Every row gives one point. Examples show where two turns around zero, p and q, send a point. Where does a point land after both, in the order given? Backwards means that the second turn is done in reverse. Each puzzle has new turns, and all numbers are rounded.
In the rows, zero is written as 128.

Turn p:
[140 100 125] => [152 122 110]
[144 186 105] => [100 183 147]
[144 164 145] => [125 150 165]
[ 84  61 138] => [136  57  90]
Turn q:
[ 95 151 154] => [ 89 101 124]
[71 96 55] => [101 202  70]
[160 143 122] => [143 134 160]
[156 117 167] => [158  90 136]
[159 134 143] => [149 113 152]
Where do these land?
q, then p: [ 89  98 100] => [ 86 160 107]
p, then q: [135  98 181] => [185 106 121]
p, then q: [121 141 150] => [130 104 117]
p, then q backwards: [167 175  81] => [116 129  52]

Turn p:
[179 140 119 136 107 160] => [ 81 137 147 138  89 121]
[121 108 115 105  94 141] => [119  97 131 118 124  92]
[162 106  99 197  93 135] => [ 49 131 152 157 159 128]
[149  87 113 109 138 179] => [104  70 136 124  94 144]
[175 157 114 128 109  66] => [ 95 187  80 125 129 107]
[ 75 123 131 103 178 133] => [186 103 127  98 138 160]
[ 62 101 189 103 168 127] => [220  90 120 148 142 147]
[100 202 144 143 138  83] => [171 208 132 116 150 127]
Turn q:
[116  78 151 166 121  74] => [146 138 164 204 138 128]
[162 152 125 134 158 165] => [116 140  81 101 148 148]
[ 66  93 211 146 139  76] => [167  72 172 201 179 105]
[144 192  77  88 142 127] => [123 146  83  72  95  82]
[119 130 158 172 101 138] => [157 138 160 127 160 155]
[147 120 112 126 142 139] => [107 138 109 128 122 138]
[154 183  93 119 120 154] => [130 157 100  66 112 125]
[117 140  75 129 136 175] => [ 77 149 130  80 129 126]
[126  63 150  72  94 104] => [128  73 153 173  68 145]
Where do these land?
q, then p: [199 111 106 158 156 154] => [120 140 195  70 125 137]
p, then q: [129  98 106 120 153  89] => [ 73 135 119 117 115 115]
p, then q: [128 135  97 201 135 168] => [132  70 135 116 194 135]
p, then q: [114 205 118  88  50 106] => [210 129 101 141  84  58]
p, then q backwards: [ 89 137 172 103 152  96] => [160 167 171 142 118  95]
q, then p backwards: [109 130 102 100 134 146] => [144 123  94 113 110 143]
p, then q backwards: [ 89 126 157  97 146 151] => [128 146 170 111  90 109]
q, then p: [168  99 183 193 117  87] => [ 78 166 176 161 104 188]
p, then q: [126 111 111  93 109 154] => [129 110 150 159  96 129]

Turn p:
[164 111 118 166 204 120 135 155 114] => [160  95 104 123 179 158 107 146  73]
[142  90 114 148 135 132 140 177 146] => [104  94 139 129 151 149 148 122  84]
[ 93 101  66  80 153  89 134 104 114] => [180 143 163 109 145  64 168 144 112]
[146  96 127 144 160 102 109 175 157] => [143  87 142 146 137 149 128 105  71]
[122 175 225 137  68 148 145  71 164] => [ 89 160 141 168 100 165  78 104 233]
[105 133  60 116 136 136 135 146 102] => [139 137 113 101 129 104 183 162 103]
[122 136 114 135 163 150  87 142 149] => [139 118 114 162 104 129 123 155  90]
[115 100 117  75 121 145 111 116  75] => [119 142 142  77 110  70 113 146 117]
[125 161  91  64 107  91 118 131  83] => [169 128 116  69  89  82 161 118 148]
[141 167 210 142  91 169 174 102 172] => [ 78 124 139 161 123 185  92 131 218]
[ 92 121 124 155 127 105 119 141  98] => [138 171 128 110 129 142 139 114  97]
[170 144 170 173  72 148 130  76 163] => [ 77 134  97 181 142 139  95  89 190]
Turn q:
[ 68  83  96 124 128 157 131 204 126] => [100 109 178  71 142  76 141 166 172]
[205 141 124 143 120 130 120 111 150] => [158 134 107 173 122 108  90 116  86]
[120  80 158 145  91 101 122 108 113] => [137 129 116 145 168 117 171  87 151]
[177 193 146 149 149 137 138 110 118] => [144 162 137 154 111 170  89 120  77]
[ 76 100  97  56 152 109 133 172 139] => [ 76  81 131  86  80 104 164 157 159]
[ 60  88 100 108 179 126  78 181 149] => [ 74 114 138  86  96  92 114 150 216]
[115  60 161 150 143  97 172 116  98] => [147 157 135 100 128 109 193  67 143]
[152 194 146 144 103 136  97 101 106] => [124 148 123 179 157 181  98 138 102]
[167 164 155 105 122 184 121  99 135] => [116 125  98 124 151 153  79 122  68]
[162 191 152 138 104 115 145 124 162] => [160  97 146 168 121 168  99 117  90]
[170 172  99 130 109 125 122 107  95] => [134 156 116 175 130 144 127 165  87]
[ 65  70 100 143 137 119 157 102 147] => [168 122 108  72 126 114 170 132 185]
Where do these land?
p, then q: [182 165 116 184 125 118 119 118  93] => [145 152  85 120  97 105 114 196 133]
q, then p: [129 118 115 122  76 105 125 160 139] => [128 125 155 129 171 157 118 105 102]
p, then q: [ 81 121 102  95 143 111 155 143 112] => [108 108 155 127 111 136 143  99  75]
p, then q backwards: [ 68 123 102  96  71 109 178  87 173] => [ 90  84 122 173 122  67 125 180  70]
p, then q backwards: [110 179 148  95 143 133  80  71 129] => [154 128  71 171 172 103 102 123 163]
q, then p: [111  94 117 110 105 196 103  91 142] => [181  99 139 124 122  90 155 160  82]
p, then q: [136 153 115 116 171 126 128 135 154] => [139 139 146 135 135  78 122 116 113]
q, then p backwards: [204 126 168 156 140 113 162 192  88] => [ 70  46 131 122 109  89  77 126 157]
q, then p: [ 81 112 174 174 140 199 105 171 128] => [183 115 172 166  71 118  68 156 131]
p, then q: [180  89 126 132 165  71 124 112 122] => [114 183  75 146  94 106 126  94 130]

Turn p:
[ 56 164 123 115 120 150 158 105 121 142 120 124] => [101 146 106  98 149 140 166 145 160  81  98 120]
[151 111 153 168 120 138 158 151 152 111 143 131] => [140 121 126 104 151 135  98 107 145 177 139 143]
[148 103 141 124 124  77 160 136 153  88 119 121] => [186 148 123 101 119 127  89 139 127 145 153 118]
[165 165 147 130 107  82 147  31 160 133 115 128] => [155 193 219  87 122 150 153 130 120 116 150 123]
[151 126 139 119 133 112 124  95 126 121 167 107] => [130 164 155 129 146 101 121 130  97 135 134 130]
[117 120 119 123 118 132  46 147 107  96 118 141] => [146  97 104 178  99  93 178 129 118 143 136 128]
[162 115 158 131 144 139 127 152 144 150 111 124] => [126 130 130 141 106 151  96  92 127 151 118 137]
[149 119 144 110 117 150 102 125 112 141 116 105] => [110 138 140 151  97 114 129 123 123 148 100 128]
[ 78 103  85 140 188 150  75 125 139 134 114 122] => [129 101 110 198 144 103 138  97 160  71 133 111]
[ 55  99  41 156 115 142 154 156  94 156 145 117] => [ 97  56 103 127 167  97 108 184 173  70 112 142]
[154 103 136 121 129 149 121 137  55 128 135 157] => [ 97 115 121 174 130 144 126 173 105 173 123 124]
[108 191 124 134 122 107 153 155 114 126 124 123] => [142 106 111  80 141 152 149 134 102 109  98 123]
[132 129 154 114 125 115 132 130 155 155 141 150] => [120 152 123 118 116 148 121 113 118 123 147 162]
[165 142 128 104 132 148 136 148 160 113 124 142] => [113 126 119 106 103 136 118  95 115 148 153 103]
Turn q:
[172 150 121 161 125 119 156 120 169 163 119 148] => [102 113 102  86  95 129 144 161 127 133  83 121]
[120 112 126 136 100 151 110 150  92 141 150  86] => [151 164 164 148 120 170 101 120 126 131 127 136]
[ 95 131 175  79 135 147 137  80 108 132 139 112] => [ 91 130 162 158 119 131 164  95 126 104 180 136]
[170 100 101 163 132  76 105 122 137 133  92 126] => [104 140  88 139 154 108  96 155 126 135  66 135]
[145 158 119 134 100 123 122 121 113 107 150 163] => [129 145 134 102 136 119 126 149 148 132 141  79]
[132 149 161  81 151 162 126 124 137  92 124 100] => [131 110 155 136 162 142 182 125 143 126 162 158]
[142 121 109 160  93  63 151 149 178 125  85 138] => [111 110  62  97 143 126  88 178  85 125 105 130]
[118 106 139 122 122 135  88 168 114 157 141 152] => [157 130 172 139 107  98  92 137 122 135 125 137]
[ 92 152 155  77 179 146 147 133  76 122 159  99] => [132 112 185 145 146 142 166  52 116 141 161 122]
[132  88 104 168 127  99 117 136 169 129 157 131] => [135 101 101 125 121 132  71 137 151 102  92 127]
[149  86 119 176 121 121 151 139 135 114 100 154] => [143 115  75 157 115 126 114 165 120 140 101 109]
[ 76 163 150 124 159 158 115 108 116 118 118 106] => [118 132 134 132 125 132 149  81 148 160 178 159]
[121 150  83  83 120 165 139 114 120 131 129 148] => [160 163 129 100 122 109 172 109 126 100 142 118]
Where do these land?
p, then q: [119 123 140 183 150 152 126 128 104 155 160 147] => [136  94 107 154  88  95 135 100 150 152 119 135]
p, then q: [127 120  99 125  78 110 118 125  67 144 125 155] => [181 100 140 143 111 134  96 151  81 145 133 114]
q, then p backwards: [108 135 133 164 158  98  94 116 106 112 137 152] => [145  86 123 139 136 178 137 140 145 106 136 107]
q, then p: [126 155 117 140 140 152 167 129 169  73 137 111] => [ 78 130 125 125 132 106  78 118 145 125 162  94]
p, then q: [171 148 110 104 118  98 100 152  83 166 140 135] => [152 161 146 180 117 126 100 140  99 158 150  93]
p, then q: [111 138 113 150 145 137 155 110 174 129  87  91] => [ 98 113 115 130 163 137 159 151 155 100 142 171]
p, then q: [115 105 131 110 149 117 182 147 152 116 108 122] => [148 152 141 100 160 125 132 132 164 111 119 164]
q, then p: [174 109 108  83 122 133  86 104  74 151 130 166] => [206 141 132  85 135 165 140 110 102 130  88 123]
p, then q backwards: [101 144 129 120 126 146  99 150 124 145 123 160] => [125 119 140 129 147 141 161  96 152 127 110 113]
p, then q: [116 132 147 135 120 117 155 108 194 127 144 126] => [106 114 149  93 146 104 163 124 156  99 144 120]
q, then p: [143 110 156 148 115 137 150 148 187  95  93 101] => [ 92  69  92 150 131 132  96 132 147 144 161 125]
q, then p: [144  94  99  71 104 122  75 137  85 143 160 103] => [178 153 132 137 143 163 176  84  94 168 111 101]
p, then q: [109 152 181 131 137 143 157 111 144 107 120  94] => [101 140 117  92 140 119 186 117 122 135 123 160]
